Each row is a point. Examples show where two turns around zero, p and q, send a point. Where does a point land after both, in the order given? Backwards means that the second turn is done in reverse. Each puzzle has new turns, and all numbers are rounded.

Turn p:
[26 39 -1] => [35 30 7]
[9 8 8] => [6 8 10]
[-35 -3 48] => [-52 21 20]
[23 -15 2] => [12 -18 17]
[-23 -30 -21] => [-19 -30 -24]
[0 1 -36] => [17 -11 -30]
Turn q:
[25 42 12] => [-26 13 -41]
[-6 9 17] => [-9 -15 -10]
[-36 -27 -27] => [44 -11 26]
[17 -24 -2] => [-9 13 25]
Where do these land?
p, then q: [-5 -13 -23] => [13 13 19]
q, then p: [1 -35 -6] => [-12 14 30]
p, then q: [-30 6 3] => [27 -7 -13]
q, then p backwards: [35 42 26] => [-60 3 -9]

Turn p:
[4 7 24 6 18 7] => [-1 17 12 14 -12 16]
[21 -3 11 11 33 -7] => [9 17 15 33 -11 -7]
[-12 17 -2 -15 -10 1] => [9 -7 -3 -22 -6 10]
[-19 13 14 -22 -25 -17] => [-6 -27 -4 -25 -23 15]
[14 -27 -1 14 -14 11] => [-19 -5 -9 19 25 -2]
[9 -13 -21 41 -7 13] => [-14 23 -27 13 25 -19]
[-20 -7 -17 -2 -4 -6] => [-7 -4 1 -20 4 -17]
[3 1 10 -4 22 12] => [7 14 19 8 1 9]
[-1 13 -16 -29 -14 -13] => [21 -27 -4 -20 -4 -3]
Turn q:
[-37 5 3 -12 -1 11] => [13 4 5 5 -20 32]
[19 5 -7 -4 26 -13] => [12 -8 -16 -13 23 -11]
[15 -15 5 -5 3 -1] => [5 11 1 3 8 -17]
[23 13 -9 -7 -12 4] => [-21 1 -10 10 19 -1]
[-16 9 -14 5 -15 1] => [-10 -14 -2 10 -14 13]
[-48 1 -14 4 -13 8] => [7 -16 9 16 -36 29]
[4 -8 48 20 -4 -2] => [-10 27 24 -32 -14 -15]
[21 -1 -13 -9 -10 -16] => [-11 -1 -22 11 8 -16]
[20 -9 1 7 25 7] => [13 -3 10 -9 24 -16]
Where do these land?
q, then p: [3 7 -6 -9 -12 -22] => [3 -2 -11 -17 8 -18]
p, then q: [-2 1 -23 -7 31 4] => [-9 14 -19 -26 14 -9]
p, then q: [27 17 10 -6 -30 -1] => [2 -18 22 30 13 -13]
p, then q: [-31 6 0 2 -2 12] => [6 15 -13 5 3 26]
q, then p backwards: [12 -33 -15 13 17 8] => [17 -16 -24 -17 21 -13]
p, then q: [-30 -8 11 -16 11 21] => [9 32 5 -11 2 25]
q, then p: [13 7 2 -1 8 -18] => [13 -9 8 -8 1 -15]
q, then p backwards: [7 5 21 22 -22 -5] => [-32 -12 9 10 3 -11]

Turn p:
[-1 9 -10 1 -1 6 6 -3 -3] => [-6 5 3 2 -10 -8 0 -5 -3]
[-3 -2 -6 -4 6 -2 -15 -1 1] => [6 -1 -7 -4 6 -11 8 2 4]
[-5 2 0 36 -7 10 -8 6 6] => [-19 1 -4 -1 -10 -2 -9 31 11]
[-3 10 -8 -4 6 -6 4 -9 9] => [-5 -11 3 -3 -3 -11 1 -12 0]
[8 10 8 -6 4 -10 0 7 2] => [-6 0 0 -4 16 2 -6 -9 -5]
[-5 4 5 -9 -3 -7 -6 -11 -19] => [10 10 -7 -18 -4 4 3 -11 -1]
[-2 -48 -2 -5 9 -1 -2 7 8] => [27 -19 2 16 8 13 22 21 -1]
[-3 0 11 -5 5 -1 3 -6 1] => [6 -2 9 -6 3 4 -3 -5 3]
[7 6 5 -11 -23 9 5 10 8] => [0 7 -8 21 1 6 -19 -9 3]
[5 -1 -7 18 1 -3 6 -9 -4] => [-15 -2 2 -5 -12 5 10 5 1]
[-6 7 -4 -8 -3 -3 6 12 2] => [2 -2 -3 5 2 -6 -10 -4 -13]
[8 2 9 -3 6 7 2 -3 -9] => [0 12 10 -3 4 6 3 -4 2]
Turn q:
[4 -10 -14 14 -5 -17 -2 -2 -7] => [-3 12 0 -3 4 8 25 1 4]
[-1 -3 3 -7 6 -5 -15 -6 -7] => [-6 5 -3 4 10 3 -6 9 11]
[-9 8 4 -9 -4 5 12 19 8] => [6 -15 15 0 -8 -3 -8 -15 -1]
[-8 11 -11 17 8 -3 -5 -4 -12] => [-9 15 -3 9 9 12 4 -9 -11]
[2 -13 -5 -7 2 3 12 1 -2] => [2 -14 -4 2 2 -9 10 -1 2]
[-4 -11 0 -13 4 12 -6 -21 1] => [-4 -5 -21 11 -3 -7 -7 12 9]
[5 15 4 1 -9 0 -10 -2 -8] => [0 4 -1 -8 2 18 -10 3 -3]
[3 4 -1 7 -12 -2 -10 20 8] => [-8 4 18 -14 -11 6 0 -4 2]
[22 -16 13 -12 3 12 -1 -1 10] => [0 -13 -4 -15 -2 -21 -6 21 2]
[-5 18 0 1 4 -6 15 1 11] => [16 1 11 11 -5 1 -3 -6 -14]
[-10 -3 7 8 2 1 8 -4 -2] => [6 6 -7 2 2 -7 0 -12 0]
Where do these land?
p, then q backwards: [8 -13 -8 -4 -13 -2 -17 17 5] => [-1 -5 -5 -6 10 -1 3 -28 -12]
q, then p backwards: [1 -7 -2 2 -1 -7 13 2 11] => [-6 -7 -11 -6 9 6 0 -7 -3]
p, then q backwards: [14 -2 -4 6 6 -1 10 1 -11] => [4 4 -16 13 2 -4 -4 5 0]
q, then p: [5 -6 2 -16 -3 4 4 10 3] => [11 -10 -3 6 7 11 3 5 2]
q, then p: [-9 3 -7 -6 9 2 2 -6 8] => [-10 -2 -5 -5 -5 5 0 12 1]
p, then q: [-7 0 -3 -3 5 -4 2 -2 8] => [2 2 -2 -3 4 -5 6 4 8]
p, then q: [-12 26 6 26 0 17 4 -10 -19] => [10 -4 16 1 -13 23 -28 -5 21]
p, then q: [-4 10 15 1 5 -3 14 -15 4] => [4 1 -11 -2 -5 -7 -17 8 15]
p, then q: [11 -5 4 2 5 6 -10 0 2] => [2 1 9 5 -2 -10 -3 -3 -10]
p, then q: [-19 0 9 3 16 -7 9 -2 -1] => [2 -11 -1 -12 12 -5 -8 8 17]
q, then p: [13 2 -7 -7 -11 -8 -15 10 -4] => [15 3 11 12 7 -1 -15 5 1]
q, then p: [-1 -8 -7 -5 -17 3 -15 -5 -8] => [7 -7 1 18 -7 -14 -8 3 3]
